Each point is reached from the start by the listed moves, each made once or not at all, plus a little noise. Say if it took an odd or an even number of moves. Then give how often each move was made.
In the rows, zero is written as 128.

Moves:
(1): [176  97 107]
(2): [117 140  67]
(3): [161 151 121]
Start: [126 132 147]
Points:
[157 155 139] -> odd (0, 0, 1)
[149 167  80] -> even (0, 1, 1)
[112 146  82] -> odd (0, 1, 0)
[207 126 116] -> even (1, 0, 1)

Moves:
(1): [160 148 149 117 110 143 129 116 119 119 135 115 128 138]
(2): [110 172 132 115 140 128 131 116 141 115 115 105 131 120]
(3): [105 125 148 166 118 130 120 122 119 149 140 156 105 104]
(4): [116 120 117 156 140 117  98 152 135 118 130  89 113 124]
(5): [148 131 134 149 148 140 154 126 103 123 127 128 101 153]
(6): [131 106 115 130 156 171 130 109 136 142 163  98 140 138]
(7): [126 144 129 149 105 120 159 124 153 134 146 119 143 146]
(8): [128 125 131 121 140 124 121 156 121 129 148 158 136 138]
(9): [121 102 161 129 131 126 100 111 175 117  99 155 141 150]
(10): [136 120 131 115 131 110 131 102 115 144 144  96 107 160]
(11): [141 108 105 107 130 114 108 108 161  87 143 131 115 151]
(12): [161 176  89 130 122 138 114 118 101 147 116 125 139 146]
Start: [142 111 109  82 141 137 128 143 167 109 127 142 108 126]
Points:
[185  70  89  59 183 147  77 119 184  79 223  59  81 208] -> even (1, 0, 0, 1, 0, 1, 0, 1, 0, 1, 1, 0)
[128 170 127 104 157 142  72 123 180 125 106 204 119 140] -> odd (0, 1, 1, 0, 0, 0, 0, 1, 1, 0, 0, 1)
[173 106 124  83 176 125 148 144 123 122 158 142  69 193] -> odd (0, 0, 0, 0, 1, 0, 0, 1, 0, 1, 0, 0)
[106  98 148 158 207 182  90 111 204 105 131 107  70 145] -> even (0, 1, 1, 1, 1, 1, 0, 0, 1, 0, 0, 0)
[174  99 135  28 170 160  87  36 245  67 155  73 104 216] -> even (1, 1, 0, 0, 0, 1, 0, 0, 1, 1, 1, 0)
[183  79  85  88 173 156 170  70 195 102 209  73  76 234] -> odd (0, 0, 0, 0, 1, 1, 1, 0, 0, 1, 1, 0)
[167 194  83  50 162 127 115 123 132 133 142 114 107 179] -> even (0, 1, 0, 0, 0, 0, 0, 1, 0, 1, 0, 1)

Moves:
(1): [150 125 141 116 117 142 120 118 132 123 125 112 131 144 140  94 110 140
 120 124 121 127 113 161 121]
(2): [127 150 126 128 112 122 130 127 118 133 144 121 146 120 125  89 116 137
 118 102  94 112 121 130 142]
(3): [114 126 154 114 134 145 139 137 137 123 132 119 126 128 135 123 120 142
 128 121 109 134 140 120 118]
(4): [141 141 128 156 142 123 133 143 142 143 125 110 115 100 139 107 135 123
 144 132 124 121 113 134 122]
(5): [122 134 135 119 152 120 141 129 123 116 101 133 125 129 132 123 134 117
 133 126 120 113 119 139 100]
(6): [130 120 114 112 124 167 136 110 131 130 118 145 137 127 150 118 148 118
 144 147 114 129 121 155 139]
(7): [114  90 134 119 135 101 169 148 125 108 148  98 122 123 125 141 108 124
 126 133 127 125 116 143 153]
(8): [124 141 120 121 111 120 126 155 116 124 130 136 119 134 128 124 120 127
 141 147 116 138 143 126 148]
(9): [146 124 122 112 120  96 139 128 145 129 110 162 132 123 128  95 148 152
 103 118 127 145 143 117 129]
(10): [162 135 149 122 150 126 113 151 123 155 130 131 149 135 126 140 136 122
 117 114 114 124 147 129 135]
(11): [168 122 155 119 153 133 129 129 136 100 153  94 133 122 110 132 140 127
 138 157 114 127 141 105 121]
(12): [113 142 153 140 149 138 133 119 117 128 155 164 112 117 115 133 132 141
 117 110 125 151 118 137 112]
(13): [121 114 132 143 146 135 138 136 107 131 114 141 165  97 130 127 131 159
 110 141 154 104 120 158 124]
(14): [114 136 114 148 136 125 132 130 129 118 123 132 136 165 128 118 130 112
 114 131 131 126 123 124 125]
(15): [138 134 104 143 137 112 113 116 135 111 137 124 132 131 155 160 116 147
 124 120 128 129 111 128 120]
(16): [128 145 117 128 121 134 147 128 155 121 120 110 131 137 113 136 120 143
 135 121 128 129 137 123 132]
(17): [125 133 140 130 113 120 129 134 120 124 136 120 124 128 115 149 166 143
 120 143 125 133 137 140 127]
(18): [122 134 121 134 139 134 124 123 109 152 107 112 115 136 119 111 117 149
 141 122 129 138 126 120 145]
(19): [138 143 139 129 118 112 141 106 130 135 128 134 132 133 141 112 143 138
 138 134 143 101 144 141 134]
(20): [140 170 122 124 135 125 136 115 140 137 146 108 134 130 146 117 114 112
 106 160 137 131 115 120 146]
(21): [135 154 123  97 129 135 132 155 127 129 137 119 134 125 136 127 160 131
 133 113 136 129 100 124 114]
(22): [128 127 136 140 111 114 119 134 122 151 129 134 144 143 128 138 119 132
 150 129 121 140 117 129 115]
(23): [130 136 139 139 126 127 129 126 117 115 119 114 138 124 141 131 126 127
 127 126 145 142 142 125 134]
(24): [ 93 120 119 122 151 126 116 126 143 132 146 103 145 133 110 132 132 132
 137 115 139 135 142 171 127]
Start: [147 135 132 136 121 140  83 139 106 111 102 159 127  89 135 152 104 122
 127 137 127 124 129 119 149]
Points:
[168 177 127 149 137 121  94 137  81  91  98 150 187  60 198 167 140 184
 118 131 193  90 104 157 136] -> odd (0, 0, 0, 0, 0, 0, 0, 0, 0, 0, 0, 0, 1, 0, 1, 0, 0, 0, 1, 0, 1, 0, 1, 0)
[126 142 127  88 223 144 192 223 138  73  75  82 171  77 126  77 155 188
 160 165 102 125 121 190 154] -> even (0, 0, 1, 1, 1, 1, 1, 1, 1, 0, 1, 0, 1, 1, 0, 1, 0, 1, 0, 0, 1, 0, 0, 1)
[135 249 159 108 154  57 138 190  72 136 167 121 172 123 125  78 158 179
  74 111 125 163 152 175 227] -> even (0, 1, 0, 0, 0, 0, 1, 1, 1, 1, 0, 1, 0, 1, 0, 0, 1, 1, 1, 1, 1, 0, 1, 1)
[170 206 168  99 189 160  92 230 116 129 135 102 199 114 147  88 160 107
 188 134  22 116 118 168 118] -> even (0, 1, 1, 1, 1, 1, 0, 1, 0, 1, 1, 0, 0, 1, 0, 0, 0, 0, 0, 0, 1, 1, 0, 1)
[198 112 150 133 236  55 121 223 122  79 117 111 183  36 136 154 124 174
 120 159 110 106 144 192 146] -> even (0, 0, 0, 1, 1, 0, 1, 1, 1, 1, 1, 0, 1, 0, 1, 0, 0, 0, 0, 0, 0, 0, 0, 1)
